Rows are points. Before rounding, the points of a table are all equally far from one centre. They may lie mostly on one side of it. Write the centre, to within rounding.
(in the rows, 128 means zero)

Points:
[[ 28 110 145]
 [165 117 125]
 [ 71 192 146]
 [ 29 126 125]
 [168 117 155]
 [ 67  73 184]
 [152  79 150]
 [ 65 122  83]
 [154  83 137]]
Centre: [ 98 126 146]

Points:
[[ 83 218  95  96  86  32  81 119 132  85 137]
 [ 50 229  88 163 104  42 171 147 122 119 123]
 [ 85 212 135 134 108  57 153 154 157  97 197]
 [138 181  78 104  98  80 197 218 123 129  79]
 [136  70  56 164 120  42 130 165 152  98 147]
 [151 125 126 120  64  38  99  91 179 111 160]
 [150 133 135 178  71  71 204 153 179  85 132]
 [149 148 141  49 104  81 144 178 162 105 109]
 [108 214 110 158  90  86 109 131 194  76  86]
 [133 148 124  90  64  64  88  98 170 156  97]
 [107 163 105 178 103  36 112 180 168  37 137]
 [ 87 182 125 191 108  38 129 109 152 165 139]
 [103 112  78 159 112 107 102 150 181  54 102]
 [127 122 118 152 166  53 150 174 154  83  86]
 [ 99  98  66  93 102  10 111  98 109 125 134]]
Centre: [115 155  86 128  87  66 144 146 138 112 126]

Points, 23 rows:
[[140 187 172 165 158 119 118 111  97 129 146 191 121 150 104 174 105 138
  103  96]
 [165 113 149  82 181 157 208 103 101 113  89 177  64  61 168 166 130  96
  108 139]
 [117 183 125 160  86 116 149  93 126 119 161 204 141 166 186 162 129 154
  163 131]
 [195 144  74 119 128 158  93  93 127 152 132 136 132 182 172 193  80 136
  140 178]
 [132 138 180 183 118 125 158  96  75  80 119 110 102 174 188 222 165  82
  116 100]
 [137 201 104 141 118 116 104  57  80  91 105 175  74 111 148 220 123 111
   65 185]
 [187 162  69 191 146 114 167 130 101 120 106 172 115 103 172 215 151 114
  180 126]
 [130 201 153 161 109 199 152 115 113 100 137 183  87 204 152 189 154 134
  114 180]
 [130 236 141 114  99 166 152  99 138 123 170 121 124 159 180 179 106  99
   59 107]
 [160 189 145 126 190 154 183  91 122  76 111 167 118 130 145 249  67  93
  165 116]
 [188 187  68 177 119 161 202 134  94  60 158 183  83 130 184 186 144 117
  124 126]
 [134 100 130 175 101 142 155 136 105  39  96 217 116 127 136 248 141 125
  110 162]
 [205 193 184 111  56 156 165 134 111 121 139  97 119 126 168 204 122 112
  107 122]
 [156 146 153 201 117 108 140 128  98  59 120 165 147 150 205 229  65 101
   97 115]
 [116 123 168 205 111 115 136 142  78 151  80 142 137 129 147 182 123  50
  147 161]
 [ 94 166 139 189  60 150 176  96  92  98  71 158 115 135 153 160 157  37
  141 133]
 [ 88 181 172 135 148 117 172 166 104 109 111 210 137 143 121 190  75 127
  151 149]
 [223 125 116 155 125 130 159 158  79 122 157 200 154 139 195 196  83  82
   88 150]
 [131  89 147 171 121 151 192  99  93  98 133 155 212 139 231 221 108 107
   90 182]
 [130 163 102 170 138 148 175  97  54  77  87 180 108 184 163 210 171 106
  119  78]
 [154 137 158 169 170  94 135 152 126 107 153 208 102 128 119 179 119 116
  163 166]
 [199 187 119 185  67 116 193  76 119  87 124 131 106 172 154 226  97 114
   93 171]
 [126 165 123 213 134  87 118  79 147 141 113 135 100 142 136 174 106 109
  101 111]]
Centre: [143 148 119 126 132 145 163 111 110  89 113 138 144 128 152 170 125 103
 108 157]

Points (28 x 24):
[[148 195 122 108 118 125 137 126 190 133 119 127 146 144  81 118 151  84
  120  99 224 159 227 143]
 [169 178 113 108  16 125 150 109 164 138  39 179  71 115  95 143 153 102
  174 176 144 158 134 164]
 [152 166 155 144  58 142 184 141 167 113 116 146 175 214  83 110 216  91
  139 123 128 114 141 134]
 [198 218 116 181 107 143 176  98 110 140 141 120 124 139  45  85 193  90
  131 133 149  99 230 182]
 [138 188 221 167  54 116 153 123 167 141 113 108 123 119  70  81 157  94
   93 113 148 145 157  95]
 [131 246 119  98  75 142 136 116 146 154 145 115 119 173  91  74 177  66
  157 106 166 138 166 112]
 [211 233  67 134  83 107 209 104 129 158 115 131 124 174  77 115 185  50
  161 107 120 142 165 185]
 [201 199 113 141  83  97 198 119  63  93  90 169 135 137  49  98 185 131
  170 149  87 197 148 178]
 [171 218 130 110 119 200 151 154 139 134  95 116 139 125  34  83 171  77
  132  92  97 123 137 149]
 [129 173  54 135  62 148 237 107 129 152  71 153  58 124  68 118 171  83
  158 186 139 123 138 158]
 [128 178  61 111  61  77 170 136 158 202 109 169 127 102  44  65 206  75
  149 123 106 103 134 187]
 [117 185 117 121  51 105 210 129 175 117 113 127 163 148  82  88 166  41
  124 186 116 144 142 175]
 [158 194 157  84  76 124 104 109 106 210 118 101  92  91  30 101 204  92
  129 139 120  79 135 163]
 [170 175 150  93 120  96 206 129 145  88 149 117 156 113  44  92 195  80
  172  80 120 136 133 171]
 [133 187 155  99  93 140 165 177 151 166  45 172 149 147  98 185 197  53
  100 149 121 117 175 156]
 [124 175 131 116  19 165 141 155 130 153  62 160 113 129  59 120 178  61
  104 148 162 150 142  93]
 [194 162 126  51  64  41 197 149 107 121 139 135 122 140  64 167 211 132
  139  84 105 129 143 152]
 [116 184  75  62  30 134 161 152 111 164  98 131 162 128  59 154 134  48
  155  93 124 136 149 173]
 [186 212 160 122  28  56 172 128 176 172 114 170 116 160  92 146 211 135
  165 154 129  97 138 159]
 [148 174  99  93  30  57 100 110 141 166 108 183 159 135  81  92 111  98
  122 191 164 122 157 161]
 [136 210 164 134 114 118 167 134 125 174  61 111  87 206 114  49 196 162
  140  93  95  93 140 159]
 [165 147 124 191 109 120 186 105  92 167  52 112 146 179 104  90 249  81
  200 124 114 135 178 158]
 [184 188 135 120  77 156 137 122 195 114  90 125  67 152  56 167 122  98
   97 143 177 119 164 158]
 [187 135 179 120  90  93 162 178 115 131 148 142 120 173  47 126 168  64
  156 172 114  77 172 196]
 [162 174 116 117  90 116 204 159 180 196  83 173 139 168  30 109 187  67
  170 143 180 134 168 181]
 [212 232  99 162  89  80 161 133 164 142 123 133 146 141  62  78 208  57
  143 134 130 161 132 113]
 [226 169 135  89  87 151 114 144 164 171  86 158 132 138 100 103 162  60
  168 148  88 104 177 127]
 [169 160 119 164  41  63 203 132 123 198  69 151  72  74  46 116 187  76
  156 108 175  81 187 157]]
Centre: [149 160 115 138 101  97 157 138 112 154  95 120 123 126  96 123 156 125
 136 129 137 128 155 151]

Points, 31 rows:
[[148 146 148 174 129 169 143 109 172 119 200 107 168 151  98 114  91 131
  123 136 173 131  86 133]
 [117  91  94 205 131 201 116 132 139 150 142 155 171 133  97 118 104 155
  106 123 105 133  94 141]
 [110 113 107 213  96 200 136 116 134 129 179 134 162 120 123 110 129 127
  119 120 131 105  79 120]
 [126  58  72 197 125 185  93  95 150 148 169 147 140 162  94 104 127 110
  101 123 125 113 101 126]
 [135  69 102 181 133 197 108  98 152 133 154 147 169 171 124  98  96 133
   83 108 109 143 108  87]
 [146  88  92 213 137 160 165  90 153  90 147 135 117 138 153 108  92 119
   89 119 107 154  67 134]
 [136 117 114 223 110 140 172  72 142 133 164 125 133 156 133 105  94 153
  149 106 127 109  78 132]
 [ 65 105  96 204 103 195 156 108 153 144 139 115 144 132  94 139 117 142
   86 158 179 131  84 115]
 [131 108 134 203  98 184 117 128 177 148 136 134 126 154 120 151 113 127
  130 114 125  75  88 104]
 [124  89 110 204 127 217 126  97 122 128 137 124 149 169  99 138  92 109
  100 122  91 109  76 118]
 [104 119  81 217 132 147 160  82 151 108 137 122 154 155 149 108  96 137
  112 143 104 117  94  92]
 [140  93 131 205 129 173 156 116 101 130 161 132 138 146 128 118  64 104
  128  99  91 145  86 105]
 [110  78  96 249 141 166 115  88 175 123 127 137 140 123 124 142 126 105
  100 143  84 147 111 144]
 [ 80 111 131 191 123 141 167 126 116 137 190 129 155 117 108 124 103 134
   99  92 125 112 123 125]
 [ 96  85 118 176 109 168 191  36 149 140 115 171 115 146 148 141 120 118
  124 144 104 147  85 112]
 [126 107 113 201 119 188 139 114 133 177 174 145 113 140 102  84  76 131
  124 115 140 118  67 101]
 [145  88 109 175 123 176 154 106 147 154 145 134 163 135 125 142 109 128
  128 128  76 127  72 106]
 [123 100 128 186 117 204 116  89 156 115 165 117 180 168  88 143  92 144
   70  77 143 156 100 156]
 [124 104 130 206  94 172 155  83 140 151 135 152 155 157 143 123  80 118
  122 128 119 112  59 124]
 [108  86 142 225  97 159  94  64 128 111 156 142 131 119 100 156 106 126
   86 159 149 127  61 119]
 [ 97  77  89 193  98 159 104 145 153 156 127 140 137 126 108 131  94 118
  117 106 160 140  65 138]
 [149 128 134 215  73 191 118  89 143  98 112 101 134 169 134  78 116 137
  102 127 156 117 115 146]
 [112 113 112 193 138 200 170 113 119 152 165 157 161 171 143 121 100  87
  120 159 126 152 104 162]
 [135  98 101 199  91 185 136 106 185 143 119 150 159 164  98 167  84 147
  127 136 142 133  87 135]
 [139 108  83 171 117 168  90  99 159 110 129 138 139 109 152 105  77 125
  120 123 110 140  89  78]
 [145  84 137 228 112 189 129  96 129 166 164 154 127 133 120 143  85 139
  117 121 100 114  87 126]
 [101  77  88 193 100 204 114  96 109 142 161 132 139 129 105 133 101 149
  120  88 132 118  97  83]
 [147 116  96 216 119 154 123 105 157 125 153 148 139 140 135 108 103 123
  125 129  92 100  67 112]
 [124 115 139 214 115 167 176  65 135 103 176 157 145 164 123 128  81 117
  116 115  86 139  97  95]
 [143 111  90 174  99 181 146  85 142 158 159 144 168 147 141 131  85 120
  153 152 111 148  76 118]
 [137 112 111 191 113 176 135 135 136 152 159 113 144 173 112  73  87 133
  130 128 103 114  84 128]]
Centre: [111 128 130 174 131 161 119  86 140 132 140 127 105 154 113 131 127 126
 115 122 137 166 117 126]

Points (31 x 24):
[[ 49 165 129  96  99  98 124 132 118 143 171 122 146 116 129 173  65 208
  156 123 106  47 120 127]
 [ 80 132  90  91  84 142 118 115 122 157 153 124 143 133  71 167  86 221
  152 143 138  76 158 138]
 [ 93 186  79 138 132 141 110  72 111 103 177 138 144 167 106  77  85 219
  174 120 150 135 150 175]
 [164 167  83 104 123  78 151  97 133 102 203  87 126 116 166 143 121 179
  214 137  88  86 125 107]
 [133 133 107 101  91 163 150  72  98 124 207 101 147 126  95 143  96 249
  117 133 171 118 163 138]
 [135 182  78 105 124 165 100 139 120 129 183 151  89  87 110 131 129 208
  165 169 144 151 198 149]
 [ 66 219  82 102 142 145 141  99  80  82 186 124 142  88 121 166  75 202
  173 157 152 151 116 166]
 [146 161 123 102 160 152 108  82 111  98 209  51 150 138 126 166 103 134
  176 119  87 140 105 143]
 [134 166 116 145  96 165 104 120  84  42 183 166 122 158  92 148 110 150
  129 140 102  84 164 114]
 [104 213 114  61 132 143 130  82  98 108 153  77 137  67  76  94  83 207
  148 110  78 121 127 156]
 [108 177  67  97 115 134 117 108 118 148 166  79 140 135  75  99  95 150
  188 131 102 111 195  54]
 [ 89 186  78 103 184 159  74 130  98 103 173  88 158  87 123 139 110 179
  201 179  89 107 126 120]
 [109 218 117 102 123 167 105 110 139 153 180  82 115 106 144 121  18 182
  179  81  99 162 157  98]
 [ 86 196  95 105 162 141 136 150 119 138 179 162 144  83 169 165  58 191
  145  89 152 107 186 165]
 [141 219  73 107 117 135  82  80  53  80 185 108 166 108  82 144  81 203
  166 104  93  70 172 123]
 [102 170  85 145 127 123 125 101  66  75 196  77 142 152 105 162  75 240
  197 135 151 103 142  96]
 [ 89 155 143  77 141 135 142 136  46  94 147 119 145 132 160 129  75 236
  146 158  84 130 135 126]
 [ 85 199 127 132 125 100 103  92  90  86 172 118 146 102  61 129  59 215
  163 172 112 121 164 115]
 [ 93 166  87 103 133 152 122 101 105 129 151  90 108 131 114 107  69 202
  174  56 171 103 142 180]
 [ 92 234  55 124  82 116 123 138 128 135 206 125 191  93 107 104  84 226
  115 125  96 138 113 162]
 [110 225 141 100 163 126 127 119  90 121 228 127 153 124 186 140 138 214
  194 147  91 130 135 105]
 [ 93 218 106 107 147 166 161  75  95 129 153 109  91  69 183 123 110 185
  206 124  92 128 152 159]
 [130 181 132  78 139 170  88  88  81 136 160 123 193 101 101  97  83 197
  197 138 112 172 144 164]
 [ 36 200  92  95 148 148  97 136  51 106 157 100 169 128 122 125  86 161
  128 157  90 116 150 118]
 [109 201 102 143 102 123  82 129 106 142 188  60 144 137 110 137 100 161
  148 188 103 118  83 148]
 [ 76 191  92 112 114 136 106  84 128 105 163 106 123 130 138 174  59 146
  127 168 149 131 150 167]
 [116 176 103  90 116 155 180 151  75 109 143 104 164  77  83 140  46 178
  183 183 115  85 128 118]
 [111 149  96  39  74 132  91 141 110 112 175  93 151 160 133 103  61 154
  183 106  81 115 140 130]
 [ 86 179 120  67 130 133 150 128  87 116 191  77 152 122  98 114  58 212
  127 146 102 156 193 157]
 [108 219 139 101  83 191 111  99  37 139 193 109 172  65  99 118  84 200
  152 148 113  98 114 158]
 [103 223 135  96 172 149 147  87 122 108 210 107 142 116 115 127 110 178
  212 142 117 116 161 179]]
Centre: [118 176 104 129 104 151 133 123 107 115 173 114 155 103 133 130 105 181
 158 110 110 122 142 118]

Points (31 x 24):
[[179  86 175  97 110  93 145 178 174 175 175 163 147 107 147 194 178 137
  102 133 119 182 108 124]
 [176  72 159 112 122  99 151 126 171 147 204 153 177  74 168 140 125 209
  141 118 141 182 119 181]
 [132  76 185 123  53  82 175 169 208 104 230 210 198  99 146 146 174 172
  160 101  93 162  99 172]
 [143 121 192 109  43 102 171 156 191  93 220 135 144 125 141 184 145 187
  118  52 125 187 109 132]
 [146  92 227 107  93 124 192 162 154 100 156 187 196 115 121 205 178 153
  139  58 141 167  93 113]
 [180 114 121 132  58  96 133 154 223 112 204 120 154 130 138 158 148 113
  137 120 164 109 124 168]
 [144 145 196 121  92  48 177 152 205 147 190 162 124 125 148 141 166 158
  135  81 119 149 124  61]
 [130  90 169  78  73  48 189 175 193 112 216 204 181 127 147 114 186 140
  139  60 168 156  93 142]
 [ 91 100 168  90  81 122 193 153 144 169 175 149 167 134 130 191 191 137
  191  87 117 227 133 120]
 [117  64 169  80  87  53 154 131 196  70 195 141 144  88 178 148 208 122
  108  54 100 199  70 130]
 [146  92 186 164 134  88 150 176 170 102 197 203 124 112 174 179 207 144
  109 139  67 144 119  75]
 [129  69 206 114 126 103 126 160 166 165 184 220 162 129 141 192 178 145
  112 102  90 188  89  98]
 [124  78 187 116  89  57 152 113 211 140 235 171 171  85 190 149 181 144
  164  84 126 176  77  80]
 [111  48 190 121 116  86 164 110 179 110 247 181 141 105 134 176 182 172
  110 114  68 231 146 117]
 [114  87 203 148  69 114 184 114 237 123 236 134  94 100 146 150 175 174
  140  90 154 163 139 147]
 [ 73 122 172 141  67  51 186 152 186 164 188 154 194  69 176 167 179 157
  136  86 101 168  94 133]
 [125 107 188  89 105  64 168 178 210 155 172 173 148  93 170 155 178 176
  157  60 102 169 116 119]
 [140 102 223  99 104  94 165 166 151 103 167 184 188  95 111 150 203 166
  146  51 121 203 124 111]
 [146  89 210 116 103 102 146 193 207 155 167 153 156 130 117 129 193 139
   93  97  97 159 102  99]
 [121  95 196  94  95  95 158 122 201 135 198 159 133  81 205 179 163 116
  170 124  32 143 161  81]
 [159 148 219 120  82 140 156 146 161 154 226 189 129  90 153 168 195 142
  118 115 114 192  98 116]
 [106 102 180 119  75  93 156 126 200 139 196 127 111 108 135 212 198 151
  157  71  81 177 132 141]
 [150 111 198 109  50 105 120 150 194 124 183 234 161 101 144 140 162 162
  162  45  81 163 133 123]
 [ 72  67 201 127 111  85 121 208 162 135 119 152 159 111 174 109 154 152
  173  96 122 196  79 114]
 [130 157 166  65  97  59 175 114 227 124 206 153 186 138 136 170 176 175
  180 149 136 156  92 131]
 [155  86 179  76  65  48 167 114 208 155 192 199 124 101 117 160 165 173
   83  99 116 171  90 106]
 [130 110 220 111  45  53 175 130 229  99 187 169 141 112 164 149 117 163
  161  76 116 203  95 117]
 [146 117 152 111  59 132 205 207 171 121 172 153 151 109 133 168 203 111
  105  96  84 194 156 148]
 [146  75 173 108 112  90 169 171 218 115 179 144 160 144 126 151 163 190
  160  67 130 165  62 135]
 [134  65 204 120  99  95 220 133 205 166 194 144 182 141 172 182 163 134
  140  97 117 173 113  92]
 [124  99 174 127 105  40 168 104 178  87 221 171 101  78 145 145 230 130
  124 110 121 184  51 106]]
Centre: [ 83  96 145 103  91 126 159 114 160  82 166 178 148 106 146 131 141 131
 127 136 130 149 124 116]

Points:
[[165 135  98  94  85 154  34 133 182  38 109 124 136  64 141 165 163 109
  119 132  99 142 206 158]
 [159 187  83 118 113 215  69  72 166  23 132 153 110 142 129  90 173 100
   95 172  65 153 185 136]
 [176 161  50 117  64 151  61  91 201  42 164 183 136 106 131 120 219  80
  129 129 122 116 168 131]
 [157 195  74 102  34 174  62  82 209  54 111 154 117 119 115 112 137  90
  117 171 126 115 204 121]
 [128 175 124  90  75 195 114  94 231  78 159 181 161 108 158  94 206  71
   80 107 144 105 178 124]
 [132 194 131  95 117 194  75 108 203  53  80 152 126  96 141 148 224 114
  117 176 138 126 164 113]
 [196 186  71 125 144 161  80 177 172 104  79 145 122 101  74  81 199  90
  116 159 137 105 146 109]
 [169 196  74  67 109 138  62  87 216  88 137 142 125 172 118 126 202  81
   75 146  73 139 177 166]
 [186 192  45 131 101 175  19 144 151  47 133 167 132 122 122  68 188 100
   67 144 141 121 179 177]
 [188 173 106 119  75 174  47  92 216  66 145 160 136 120 135  83 156 134
   73 113  74 167 157 206]
 [151 184  98  80  93 151 148  57 199  77 160 176 132  88 104  68 167 113
   94 159  97 111 225  97]
 [149 139 107  75  71 165  77  91 170  73 148 155 171 118  71 127 191 119
  103 122  64 152 215 145]
 [113 179 134  84  82 184  52 106 239  70 124 150 129 154 118 127 188  73
  103 117  95  89 171 158]
 [122 184  62 127  81 156  76 118 183  44 139  96 108  80 153  56 186  77
   84 172  81 163 171 120]
 [144 197 106 112  96 193 115  78 227  61 102 125 119  68 156  95 194 113
  116 135  96 160 173 136]
 [174 189  58 111  71 166 102 129 153  56 107 158 106 119 156 154 211  72
  104 154 106 131 187 167]
 [147 160 157  80  96 120  90  93 190  49 175 200 194 132  96 102 205 100
   84 183 117 151 151 156]
 [101 155  89 152  93 194 111 128 195  50 173 177 130  88 125 112 168  43
  127 168  91 128 171 104]
 [125 191 118 142 106 213  88 116 211  91 161 173 159 113 128 107 217  93
  132 176 138 129 186 166]
 [158 175  80 166  64 191  70 127 168  13 147 144 146 126 117 108 195 105
  122 158 100 141 148 193]
 [138 200 144  93 121 206  57 115 187  60 174 179 118 120  98 125 199  81
  153 110 161 121 158 165]
 [109 164  94 111 144 134  83 159 244 117 200 193 127 129 167  93 148 127
  151 137 105 177 202 122]
 [143 184  96  80  85 210  78 125 213 115 136 154 122 141 145 129 176  66
  111 203  69 103 163 141]
 [133 196  96 123  57 161  52 127 238  37 173 152 123  87 125  79 183  87
  129 182 120 148 173 140]
 [168 177 101 155 111 192  87 128 202  42  98 163 188  87 165 139 194 126
   91 156 108 102 184 128]
 [126 128  76  79 137 191  74 153 179  77 136 193 106 147 107  63 190  99
   60  82 158 108 153 207]
 [120 188 117 142  72 185  64 133 174 103 133 142 173 124 142 123 160  73
  127 156  84  82 215 149]
 [133 181  82 113 120 192  95 123 198  80 161 180 178 119 193 120 185  80
   50 175 147 171 195 112]
 [126 224 122 108 105 202  48 132 185  88 108 132 175 134 131 131 186 111
  118 133 138 131 213  92]
 [147 193 131 112  90 183  78 124 211  71 140 195 160 105 109 128 221  91
  149 134  93 158 150 129]]
Centre: [137 160  96  93 117 145 100 136 165  78 152 145 131 126 133 101 139 134
 100 140 130 122 142 133]

Points (31 x 24):
[[ 69 165 141  78  84 164 178 154 158  67 144 177  90 133 154 108 162 135
   46 103 152  59 109 139]
 [ 58 131 155  63 161 139 122  70  81  81 134 162 147 105 171  57 185 172
   62  66 157 104  73 114]
 [ 98 166 181  89 114 118 161 110 115  79 166 171 148 164 170  71 147 204
   20  95 163 155  94 106]
 [ 27 159 160 137 126 176 153  65 123 122 171 137 101 144 165  58 115 137
   24  81 160  78 136 140]
 [125 138 163  86 141 174 137  94  90  78 182 181 136 142 168  99 196 200
   33  93 140 104  54 123]
 [ 56 140 171  66 149 171 136 141 109  62 162 174 109 146 172  76 141 139
    7 132 155  97  86 100]
 [ 60 177 134  41 146 124 136  99  93  99 158 131 145 147 187  63 148 158
   50 170  99 112 127  52]
 [ 79  85 143  43 125 137 156 116 113  83 171 194  94 102 212  84 194 138
   32  93 126 107 114  92]
 [ 31 133 108  38 134 188 196  91 154 103 128 167 130  97 143 105 137 172
   69  93 103 111  75 111]
 [ 70 133 169 109 117 160 196 109 119  82 171 203 116 173 146  62 168 159
   46  99 151 114  88 146]
 [ 59  96 192  26 173 142 160 105  99  87 176 159 146 165 167 114 182 158
   42 106 123  93 103 159]
 [ 81 108 142  90 101 185 139  88  96  92 145 151 169 155 184  59 188 181
   13 131 119  92  98  97]
 [ 77 181 178  70 133 150 157  82  79  85 178 183 121 149 189  47 171 148
   18 111 143 109 119 119]
 [ 58 168 124 109 115 128 128  88  68  87 164 151 108 185 161  61 142 158
   25 120 107  72 142 129]
 [114 211 198  53 106 162 143 152 146 117 202 156 116 159 189  96 179 158
   62 126 110  95  73 121]
 [ 41 149 167 101  93  93 136 114 145 113 142 168 134 190 124  71 162 166
   55  71 122  92 106 149]
 [ 83 110 152  62 138 154 102 110 104  89 170 187 108 150 144  60 161 178
   38 108 175  94 119 152]
 [ 43 144 187  96 111 115 186 136 108  80 146 179 150 157 194  64 133 146
   96 131 123 126  63  89]
 [110 116 163 147 165 153 182  50 113 132 139 147 134 184 195  28 132 153
   49 108 104  67 111  72]
 [ 60 166 125  55 133 180 173 156 124 111 192 113 103 167 191  67 202 132
   41 106 133  86  85 138]
 [ 52 150 135  80 112 157 156 117  55  86 178 156 134 141 145 102 163 172
   34  82 138  98 125  77]
 [ 69 134 167 106  98 155 139 104 104  93 170 175 109 126 162  40 197 144
   30 120 118  86 117  86]
 [ 79 178 132  97 120 132 158 115  91  89 160 184 106 124 175  41 192 133
   27  96 146  98  85  89]
 [ 81 136 172  62 136 122 124  97 101  80 155 139 116 144 177  11 160 188
   50  97 127 149 164 108]
 [ 72 132 147  88 109 132 164 124 130  82 167 184 127 153 144  58 165 191
   31  99 165 131 119 159]
 [ 66 129 208 102 129 149 187 112  72  71 182 162 122 142 159  95 152 145
   12  76  97 108 129 106]
 [ 42 148 137  88 167 105 122 115  92  94 166 179 135 134 122  84 191 122
   59 130 132 113  83  75]
 [ 98 161 162  89  80 115 154 126  85  81 192 102 108 170 184  63 155 151
   92 153 144  63 127  91]
 [ 52 153 124  69 141 139 130 128  95  87 142 128 109 189 155  68 188 185
   29  75 111 104 106  87]
 [ 47 101  72  71 130 143 159 108  85 125 118 171 103 146 182  59 162 138
   45 112 158 108  82  91]
 [ 53 150 185  56 155 134  89  71  88 107 161 187 115 129 158  90 153 154
   52 139 142  98 160 119]]
Centre: [128 135 138  92 135 149 135  93 137 113 140 119 132 144 177 116 130 104
  85  94 116 131 112 124]
